Each row is a point. Each copy is the shape, with its points in the same order, stretched, turned, moved and blurred by noise. Is it also mirrored, or only turned?
In the rows, 128 means zero.

Shape, 8 rows:
[[118 149]
 [144  74]
 [127 133]
 [ 92  95]
 [125  98]
 [156  99]
 [145 187]
 [161 165]]
Copy 1 (8 x 2):
[[118 148]
 [157  78]
 [134 131]
 [104  90]
 [134  99]
 [175 106]
 [143 190]
 [158 172]]
Copy 1 is: only turned
Copy 2 (8 x 2):
[[108 103]
 [132 182]
 [116 119]
 [ 77 157]
 [113 155]
 [147 157]
 [138  65]
 [153  87]]
Copy 2 is: mirrored

Shape, 6 rows:
[[101 188 159]
 [158 153 174]
 [ 92 104 109]
 [164 152 103]
 [ 92 114 100]
 [149  98 141]]
Copy 1, 6 rows:
[[ 98 155 196]
 [ 99 187 142]
 [ 91  93 136]
 [145 145 133]
 [104  88 139]
 [ 99 146  95]]
Copy 1 is: mirrored
Copy 2:
[[ 68 141 154]
 [117 115 192]
 [145 162  96]
 [130  83 130]
 [137 150  90]
 [167 132 153]]
Copy 2 is: mirrored

Shape, 7 rows:
[[173 111 131 127]
 [122 146 109 101]
 [162 161 116 147]
 [136 125 124 175]
 [195 119 131 131]
 [101 135 152  51]
 [156  86  99 146]]
Copy 1, 7 rows:
[[113 127 181 117]
 [154 142 117 106]
 [124 177 151 124]
 [ 98 141 141 161]
 [111 141 202 113]
 [213  96 126 109]
 [ 80 107 157 116]]
Copy 1 is: mirrored
Copy 2, 7 rows:
[[169 120 143 114]
 [103 138 116 106]
 [156 160 115 140]
 [152 122 120 170]
 [190 132 141 111]
 [ 70 134 169  71]
 [169  84 109 124]]
Copy 2 is: only turned
Copy 3:
[[182 140 132 150]
 [137 162 111 106]
 [161 186 109 160]
 [129 160 127 178]
 [196 155 122 155]
 [140 154 160  46]
 [160 109  98 165]]
Copy 3 is: only turned

Shape (9 x 6):
[[249 101  60 148 108 127]
 [101 135 132 154 113  93]
 [123 133 151 140  76 127]
 [114 151 157  94 117 105]
 [116  51 156 132 115 147]
 [100  85 129 105 113 148]
 [110 156 163 135 128 140]
 [121 125 168 143 122 118]
 [109 151 136 115 126 151]]
Copy 1 (9 x 6):
[[189 122  91 101 117  17]
 [102 122 137 149 101 115]
 [ 77 127  94 130 120  93]
 [ 96 155 116 102 103 139]
 [ 79  68 127 103 171  93]
 [ 95  79 103  97 132 124]
 [101 147 108 137 141 142]
 [ 90 134 132 130 144 113]
 [114 133  91 122 124 147]]
Copy 1 is: mirrored
Copy 2 (9 x 6):
[[147  74 135  86   7 140]
 [105 160 111 157 115  99]
 [114 186 116 142 110 140]
 [ 98 170 113 102 142 109]
 [134 128  58 132 129 176]
 [ 88 130  85 120 136 169]
 [129 172 133 135 151 121]
 [139 165 102 135 134 119]
 [108 155 140 126 146 137]]
Copy 2 is: mirrored

Shape:
[[124 127 106 121 119 120 154 129  72]
 [103 160  95 191 142 136 183 123 122]
 [ 89 145 141 173 136 156 195 123 133]
 [ 69  50 116 125 103 122 131 174 145]
 [ 72  70 124 111 161 115  89 171 139]
 [ 86 158 115 141 114 161 103 180  99]
 [ 96 158 156 108 141 156 161 151 135]
 [ 60  86  84  78 128 164 126 146  87]
 [169  98 116 161 125 132 162  94 134]
 [173 103 120 130  99 138 174 116 107]
 [ 81 151 154 154 134 180 119 143 104]
 [103 169 154 132 138 101 116 148 121]
 [ 85 121 184 130  99 157  84  99 148]
 [106 104  78  89 118 155 122 103 132]]
Copy 1 (14 x 9):
[[ 96 133 108 156 136 122 150  87  98]
 [101 150 128 155 147 161 181 166  77]
 [ 97 146 181 159 146 157 182 151  95]
 [ 54  49 151 154 125 111 104 149 128]
 [ 68  77 146 118 170  92  71 151 135]
 [ 67 164 133 156 129 155  66 139 104]
 [ 88 165 181 140 137 139 136 127 144]
 [ 42  92 120 120 156 161  98  81 136]
 [166  94 127 174 141 129 174 130 108]
 [141 108 121 192 124 130 173  95 123]
 [ 88 165 182 154 157 159  96 126  91]
 [101 170 153 128 121  92 107 142 102]
 [129 112 212 123 115 131  78 110  95]
 [114  87 114 109 130 166 116  97 142]]
Copy 1 is: mirrored
Copy 2:
[[131 139 121 114 104 129 150 138  83]
 [114 182  98 179 135 144 172  88 101]
 [107 172 152 172 148 159 187  96 108]
 [ 45 108 142 127 139 103 154 157 159]
 [ 61 135 149 110 179  85 109 162 143]
 [ 70 187 124 127 101 164 108 150 118]
 [114 189 172 112 144 153 163 133 126]
 [ 64 112 114  66 149 153 137 154 109]
 [169 112 128 170 140 129 152 102 136]
 [174 110 134 140 106 141 165 134 128]
 [ 85 177 164 146 137 178 118 122 103]
 [111 203 166 123 116 105 121 124 111]
 [ 90 135 211 122 133 152  97  80 148]
 [115 109 108  80 147 148 128 106 145]]
Copy 2 is: only turned

Shape (17 x 11):
[[ 82  92 161 100 128 165  57 127 145  90  80]
 [ 92 114 164  81 107 184 108 137  69 183 153]
 [139 130  70  93 155 127 152 174  80 182  92]
 [108 127 107 113  98  94  95 139 116 120 123]
 [156 170  93  82 144 136 158 179 132 132 118]
 [127 143  87  93 106 112  65 103 107 134  93]
 [112 113 139  86 100  91 134 133 107 104 124]
 [130 135 168 156  81 154 135 144 138  98 171]
 [152 178  98  94 178  98 150 106 119  81 125]
 [170 118  83  95  88 187 129 144 156 155 123]
 [144 108  71  94 161 114 132 133 145 162 170]
 [ 88 117 129 177 121 144 163 139 125 148 126]
 [167 161 134 175 177 125  95 119 124 157  88]
 [124  87 165 137 132 136 138 148  59 100 132]
 [137 189 128 173 166 143 140  90 153  92  94]
 [100 178 168 103  93 138 112 123 115 103 100]
 [101 156 130 142  83 165 154 178  89  92 157]]
Copy 1, 17 rows:
[[146  81 171  71 110 179 109  92  84  65  74]
 [179  81 143  58 108 159  90 181  90 134 139]
 [170  83  79 117 174 136 135 149  83 175  58]
 [114  96 107 124 113 130  86 125 130 119  80]
 [138 137 103  92 187 119 150 132 121 161  73]
 [158  96 112 114 107 144  89  90 131 146  51]
 [132 103 104 106 106  96 115 137 118 100 108]
 [125 153 157 120 108 143 110 166 151 101 159]
 [141 145  87 118 158 106 149  74 111 160 116]
 [189 101 130  81 153 172 154 152 176 136  64]
 [138  60  81 106 177 146 131 108 156 159 122]
 [126  98 145 151 109 158 146 161 106 133 123]
 [166 124 178 173 166 139 113  82  99 153 111]
 [176 121 108 132 131 136 101 154  69  75 147]
 [132 163 164 149 129 147 160  72 106 156 118]
 [128 155 158  98  91 107 112 132  98 128  93]
 [114 166 108 112 106 161 118 199 108 125 110]]
Copy 1 is: only turned
Copy 2:
[[ 76  93 171  93  90 139  61 151 116 116 108]
 [ 98 100 138  99  89 174 161 117  93 170 162]
 [135  70  76 117 168 165 180 167  86 130  83]
 [112  97 101 101 123  90  98 174 116 142 122]
 [123 140 100 134 158 145 172 173 113 108  86]
 [126  88  79  72 150 124  64 174 124 139 120]
 [ 99 108 127  87 120  63 144 145 120 137 116]
 [154 177 172 153  87  93 142 110 126 132 154]
 [112 144  93 108 212 108 123 156 153  76 120]
 [195 121 145 114 118 169 147 179 133 158  95]
 [141  77 127 121 180 126 144 206 138 145 129]
 [141  83 136 176 107 124 126  97 124 141 111]
 [141 124 116 152 207 162  59 116  70 125 128]
 [135 102 157 116 112  95 151  93  65 112 142]
 [135 149 122 165 183 152  50 102 158  82 118]
 [ 83 161 119 112 112 130 102 111 131 120 114]
 [137 145 115 171  57 128 169 118 111 108 132]]
Copy 2 is: only turned
